Each row is a point. Two turns around zero, p and q, are shown by what they do to some points. Write where each new point lands after one turn and then the other. Backwards means that the second turn is done in reverse. Each puzzle has new turns, and all numbers are rounded.

Turn p:
| -16 |  43 | -12 | -> |  -6 |  31 | -36 |
|  -3 | -51 | -18 | -> |  10 | -53 |   7 |
| 12 | 29 | -1 | -> | 10 | 29 | -6 |
| 36 | -9 | 49 | -> | -3 | 17 | 59 |
| -29 | -12 | -17 | -> | -12 | -24 | -23 |
Turn q:
|   2 | -29 | -12 | -> |  -9 | -12 | -27 |
| -35 |  22 |  27 | -> | -23 |  29 |  33 |
|  14 | -12 | -15 | -> |  10 | -12 | -18 |
| -6 | 69 | -2 | -> | 37 | 41 | 42 |
| -25 | -18 | -11 | -> | -20 |  14 | -21 |
|  50 | -32 |  12 | -> |   6 | -60 |  -8 |
Where do these land?
p, then q backwards: |  1 | 34 | 14 | -> | -33 |  11 | -11 |
q, then p: | -21 | -20 |  37 | -> | -43 | -14 | -11 |
p, then q backwards: | 12 |  7 | -7 | -> |   3 |  11 | -11 |
p, then q: | -39 | -30 | -44 | -> | -10 | -10 | -64 |
q, then p: |  28 | -22 |  36 | -> | -20 | -41 |  22 |
p, then q: |  19 |  31 | -37 | -> | 51 | -8 | -6 |

Turn p:
|  29 |   4 | -49 |  -1 | -18 | -23 | -> |  35 | -12 | -13 | -49 |   3 |  10 |
|  -1 |  44 | -15 | -14 | -29 | -13 | -> |  17 |  22 |   0 | -32 | -38 | -11 |
|  32 |  32 |  28 | -15 | -20 |  33 | -> | 15 | 61 | 25 |  4 |  4 |  1 |
| -6 | -1 | 37 | 38 |  6 | -9 | -> |   1 |  -4 |  -6 |  35 |  11 | -40 |
|  -1 | -18 |   8 |  -6 | -30 | -18 | -> |  29 | -16 |  10 |  12 | -16 |   5 |
| -16 | -62 |  -7 | -26 |  47 | -16 | -> | -37 | -64 |  21 |   7 |  21 |  30 |
| -47 |  26 |  12 |  26 |  50 |  19 | -> | -67 |   9 | -28 |  16 |  -1 | -32 |
|  10 | -26 | -13 |  -2 |  -7 |  27 | -> |  7 |  3 | -9 |  9 | 17 | 35 |
Turn q:
|  52 |  12 |  28 |  17 |   5 | -17 | -> |  34 | -14 |  16 |  46 |   6 | -23 |
| -49 | -55 |  -2 |  15 | -40 |  32 | -> |  -9 | -15 | -10 | -52 | -65 |  33 |
| -41 | -12 |   5 | -10 | -56 |  19 | -> | -33 |  12 |  -1 | -26 | -59 |   3 |
|  -6 | -23 | -16 |   8 | -36 |  18 | -> |  10 |  14 |   8 | -25 | -37 |  12 |
|  -1 |  24 | -11 |   9 |   9 |  11 | -> | -7 | 14 |  5 | 14 | 13 | 19 |
|   6 |  30 |  -5 |  14 |  39 | -44 | -> |   9 |   5 | -35 |  35 |  44 |  -6 |
|  27 |   0 |  38 | -15 |  21 |  -5 | -> |   2 | -34 |  18 |  19 |  16 | -28 |
|  -8 |   8 | -51 | -22 |  19 | -31 | -> |   2 |  37 | -28 | -24 |  41 |  -9 |
|  20 |  14 |  14 | -16 |  39 |  17 | -> |  -8 | -20 |  27 |  12 |  39 |  -1 |
Where do these land?
p, then q: |  31 |  21 |  13 | -30 |   5 |  -8 | -> | -25 | -20 |  10 |  24 |   5 | -29 |
q, then p: | -20 |  17 |  41 | -11 |  50 | -76 | -> | -18 | -79 | -50 | -34 |  22 |  -3 |
p, then q backwards: | -30 |   6 | -24 |  -1 | -16 |  17 | -> | -34 |  -3 |  -4 |  23 | -18 |  -6 |
p, then q: | -14 | -44 | -17 |   1 | -29 |  30 | -> |  21 |   8 |  35 | -10 |  -9 |  47 |
q, then p: |  47 |  23 | -10 |  -8 |  -5 | -39 | -> |  11 |  -7 |   3 | -29 |  22 | -54 |
q, then p: | -24 | -12 |  -9 |  20 |   8 |  51 | -> | -15 |  32 |   4 |  32 |  -3 |  39 |
q, then p backwards: | -23 | -27 | -12 |   6 |  26 |  15 | -> |   9 | -17 | -42 | -11 |   9 |  -2 |
q, then p: |  -7 | -10 |  -6 |  33 |  -7 |  23 | -> | 12 | 30 | -5 | 14 |  6 | 23 |
q, then p: |  41 |  26 |  24 |  -9 | -31 | -14 | -> |  31 | -11 |  -3 |   9 |  -2 | -55 |
